Every row gives one point. To make a cloud, some directions were put in groups of two or more. Within a group, all points are equally far from the middle, so they leave a hole (a ring in 2 directions, a hollow ball in 3). The other directions are filled evenly. Then the cloud was stretched, turned, moved and blurred a little. Count the holes, and give their numbers of directions, smallest first.

Cloud (13 x 2):
[[-0.49 -0.13]
 [-0.04  0.35]
 [ 0.10 -0.55]
 [-0.38  0.16]
 [ 0.43 -0.44]
 [-0.04  0.18]
 [-0.01  0.40]
 [-0.29 -0.51]
 [ 0.35 -0.22]
 [-0.47  0.05]
 [-0.34 -0.08]
 [-0.45  0.36]
 [-0.22 -0.07]]
Holes: 0

Cloud, 20 rows:
[[-0.15  0.43 -0.76]
 [-0.07  0.43  0.16]
 [-0.19 -0.43  0.11]
 [ 0.40 -0.12 -0.09]
 [ 0.26  0.40 -0.41]
 [-0.22  0.36 -0.50]
 [ 0.13 -0.02 -0.58]
 [-0.15  0.38  0.06]
 [-0.41  0.29 -0.48]
 [ 0.41  0.60 -0.40]
 [-0.06  0.18 -0.16]
 [ 0.39 -0.25 -0.20]
 [-0.02  0.56  0.10]
 [-0.07  0.37  0.03]
 [ 0.12 -0.13 -0.05]
 [-0.18  0.11 -0.40]
 [ 0.42  0.01  0.17]
 [ 0.37  0.69 -0.18]
 [-0.09 -0.16  0.21]
 [ 0.09  0.52 -0.04]]
Holes: 0

Cloud, 26 rows:
[[ 0.18  0.48 -0.28 -0.07]
 [ 0.06  0.09 -0.55  0.34]
 [-0.16 -0.20 -0.28  0.56]
 [ 0.28  0.37 -0.28 -0.10]
 [-0.15 -0.12 -0.53  0.47]
 [ 0.15 -0.08 -0.29 -0.33]
 [ 0.06 -0.16  0.28  0.31]
 [-0.47 -0.45 -0.07  0.42]
 [ 0.14  0.54 -0.17 -0.42]
 [-0.27  0.11 -0.07  0.51]
 [ 0.62  0.32  0.03 -0.20]
 [ 0.39  0.48 -0.22 -0.15]
 [-0.24  0.31 -0.19  0.45]
 [ 0.26  0.12  0.06  0.65]
 [ 0.25  0.58 -0.02 -0.21]
 [ 0.75  0.12 -0.10  0.53]
 [ 0.12 -0.22  0.23 -0.55]
 [ 0.01 -0.10 -0.22  0.15]
 [-0.64 -0.18 -0.03 -0.05]
 [ 0.37 -0.12 -0.17  0.16]
 [-0.37 -0.33 -0.11 -0.05]
 [-0.06  0.30 -0.05 -0.53]
 [ 0.50  0.11  0.26  0.26]
 [-0.13 -0.02 -0.55  0.38]
 [ 0.61  0.28  0.03  0.20]
 [ 0.38  0.36  0.25 -0.21]]
Holes: 0

Cloud, 86 rows:
[[-0.36 -0.36 -0.02  0.32 -0.42 -0.33 -0.08 -0.19]
 [ 0.04 -0.37 -0.34 -0.21 -0.06 -0.05  0.56  0.38]
 [ 0.36 -0.58 -0.18 -0.22 -0.29  0.19  0.24  0.17]
 [-0.17  0.38  0.54  0.01  0.46 -0.05 -0.52  0.02]
 [ 0.00 -0.72  0.29  0.14  0.30  0.02  0.05 -0.28]
 [ 0.27 -0.26 -0.38 -0.04  0.17 -0.19  0.21 -0.45]
 [ 0.34 -0.65 -0.01  0.09  0.21  0.22 -0.25  0.30]
 [ 0.41 -0.38  0.14  0.04 -0.31 -0.08  0.54 -0.18]
 [ 0.14 -0.29  0.53  0.17 -0.39 -0.04 -0.20  0.14]
 [ 0.12  0.06  0.74  0.34  0.06  0.37 -0.50 -0.48]
 [-0.69 -0.23  0.12  0.24 -0.22 -0.50 -0.22 -0.07]
 [ 0.04 -0.09  0.44  0.48  0.17 -0.20 -0.79  0.06]
 [-0.04 -0.09  0.09 -0.21  0.58 -0.25  0.22 -0.07]
 [-0.32 -0.01 -0.33  0.37  0.32  0.21 -0.22  0.08]
 [ 0.07  0.31  0.19  0.27  0.38  0.25 -0.64  0.21]
 [-0.01  0.24  0.72  0.45 -0.17  0.21 -0.38  0.06]
 [ 0.02  0.16 -0.22  0.21 -0.40  0.14  0.32  0.42]
 [-0.48  0.07  0.68 -0.01  0.24  0.08 -0.21  0.11]
 [-0.23 -0.32 -0.19  0.46  0.56 -0.36  0.23 -0.13]
 [ 0.08  0.16 -0.19  0.34 -0.42  0.33  0.43  0.19]
 [ 0.61 -0.19  0.02 -0.01 -0.72  0.19 -0.18  0.26]
 [ 0.12 -0.68 -0.14  0.05  0.19 -0.15  0.70  0.14]
 [-0.16 -0.68 -0.25  0.15  0.14 -0.23 -0.40  0.20]
 [-0.41  0.05  0.56  0.34  0.38 -0.44 -0.36 -0.10]
 [-0.63  0.04 -0.12 -0.30  0.49 -0.15 -0.35  0.09]
 [ 0.01 -0.18 -0.37  0.53 -0.16 -0.52  0.10  0.15]
 [-0.17  0.05 -0.13  0.36  0.29  0.48 -0.22 -0.25]
 [ 0.06  0.06 -0.15  0.11  0.16 -0.66  0.14  0.57]
 [ 0.54  0.20  0.09 -0.29 -0.06  0.13 -0.21 -0.09]
 [ 0.52  0.01 -0.16 -0.08  0.34 -0.50  0.12  0.32]
 [ 0.00  0.22  0.34  0.03  0.49  0.25 -0.25  0.14]
 [ 0.15  0.23  0.26  0.53 -0.55  0.51  0.07 -0.08]
 [ 0.01 -0.21 -0.24  0.54 -0.43  0.46 -0.19  0.25]
 [-0.52 -0.36 -0.11 -0.22  0.28 -0.11  0.13  0.34]
 [-0.59  0.21  0.06 -0.04  0.62 -0.20 -0.60  0.05]
 [-0.41 -0.08 -0.01 -0.28  0.25  0.06  0.43  0.14]
 [ 0.32 -0.19 -0.67  0.13  0.16 -0.29 -0.06 -0.03]
 [ 0.27  0.03  0.03  0.27 -0.51  0.34 -0.04 -0.46]
 [-0.08 -0.05  0.00 -0.21 -0.28 -0.14  0.56 -0.43]
 [-0.03 -0.35 -0.24  0.14  0.67 -0.30 -0.21  0.38]
 [ 0.67 -0.22  0.24  0.40 -0.37  0.14  0.39 -0.28]
 [-0.18 -0.03  0.39 -0.15  0.20 -0.16  0.36  0.12]
 [ 0.74 -0.02 -0.02 -0.18 -0.15 -0.17 -0.06 -0.27]
 [-0.36  0.02  0.56  0.11 -0.03 -0.10 -0.99 -0.08]
 [-0.44  0.07  0.03  0.04  0.30 -0.17  0.57  0.07]
 [ 0.53 -0.46  0.03  0.03  0.07  0.22 -0.17 -0.30]
 [-0.11 -0.47 -0.12 -0.46 -0.21 -0.22  0.01  0.35]
 [-0.28  0.66  0.37  0.00  0.32 -0.43 -0.61 -0.03]
 [-0.21 -0.13 -0.13  0.19  0.11  0.41 -0.43 -0.29]
 [-0.06 -0.43 -0.16  0.25  0.51 -0.17  0.10 -0.56]
 [ 0.33  0.18  0.01 -0.02  0.23  0.15 -0.37 -0.47]
 [-0.19  0.49  0.11 -0.01  0.12  0.18  0.26 -0.23]
 [ 0.00 -0.16  0.41  0.58 -0.33  0.01 -0.54  0.21]
 [ 0.27  0.02  0.15  0.39 -0.62  0.67  0.22  0.21]
 [ 0.26 -0.18  0.21 -0.10  0.22 -0.15  0.38 -0.63]
 [ 0.34 -0.03  0.02  1.10  0.22  0.32 -0.03 -0.09]
 [ 0.19 -0.58 -0.23  0.89 -0.26  0.24  0.19 -0.03]
 [ 0.62 -0.13  0.11  0.34 -0.45  0.45 -0.39 -0.07]
 [ 0.49 -0.30  0.26  0.96 -0.10  0.15  0.01 -0.21]
 [-0.24  0.39  0.28  0.59  0.32 -0.18 -0.40  0.18]
 [ 0.45 -0.39  0.22  0.03  0.08 -0.38  0.06 -0.28]
 [-0.40  0.50  0.50  0.23 -0.21 -0.09 -0.86 -0.06]
 [ 0.17  0.06 -0.60  0.15  0.14 -0.43  0.19  0.22]
 [ 0.32 -0.55  0.07  0.40  0.50  0.19 -0.10 -0.11]
 [ 0.41  0.22  0.57  0.55  0.11  0.57 -0.36  0.01]
 [-0.40 -0.30 -0.44 -0.15  0.00  0.00  0.36 -0.31]
 [ 0.06 -0.49 -0.13 -0.19 -0.43  0.13  0.35 -0.24]
 [ 0.53  0.21 -0.08 -0.05 -0.01 -0.31  0.24  0.29]
 [-0.24 -0.04  0.38 -0.20 -0.19  0.29 -0.29  0.26]
 [-0.30  0.40  0.25  0.02  0.05 -0.21  0.33 -0.14]
 [ 0.03  0.01  0.03 -0.26 -0.33 -0.29  0.39 -0.01]
 [ 0.52 -0.66  0.10  0.34 -0.31  0.17 -0.15 -0.08]
 [ 0.07 -0.34 -0.40 -0.22  0.00 -0.06  0.37 -0.35]
 [-0.19  0.03 -0.05 -0.23  0.00 -0.26  0.11  0.64]
 [-0.50  0.51  0.03 -0.34  0.04 -0.34 -0.12  0.09]
 [-0.20 -0.02  0.17 -0.16  0.38  0.35  0.32  0.08]
 [ 0.23  0.43  0.37  0.41  0.29  0.19 -0.46  0.30]
 [ 0.26 -0.32 -0.30  0.24  0.37 -0.21  0.57 -0.20]
 [ 0.12  0.19 -0.52 -0.02 -0.03  0.05 -0.03  0.16]
 [ 0.27 -0.37 -0.37 -0.35 -0.40 -0.14  0.28  0.28]
 [-0.20 -0.46  0.12  0.45 -0.06  0.07 -0.58  0.20]
 [-0.40 -0.43  0.03  0.11  0.31  0.39 -0.23 -0.35]
 [-0.43 -0.06  0.39  0.25 -0.30  0.43 -0.42  0.10]
 [ 0.13  0.26  0.34 -0.07 -0.27 -0.24  0.18 -0.05]
 [ 0.10  0.36  0.15  0.53  0.18  0.54 -0.38 -0.09]
 [ 0.56  0.05  0.42  0.69  0.15  0.15 -0.39 -0.14]]
Holes: 1 (6)
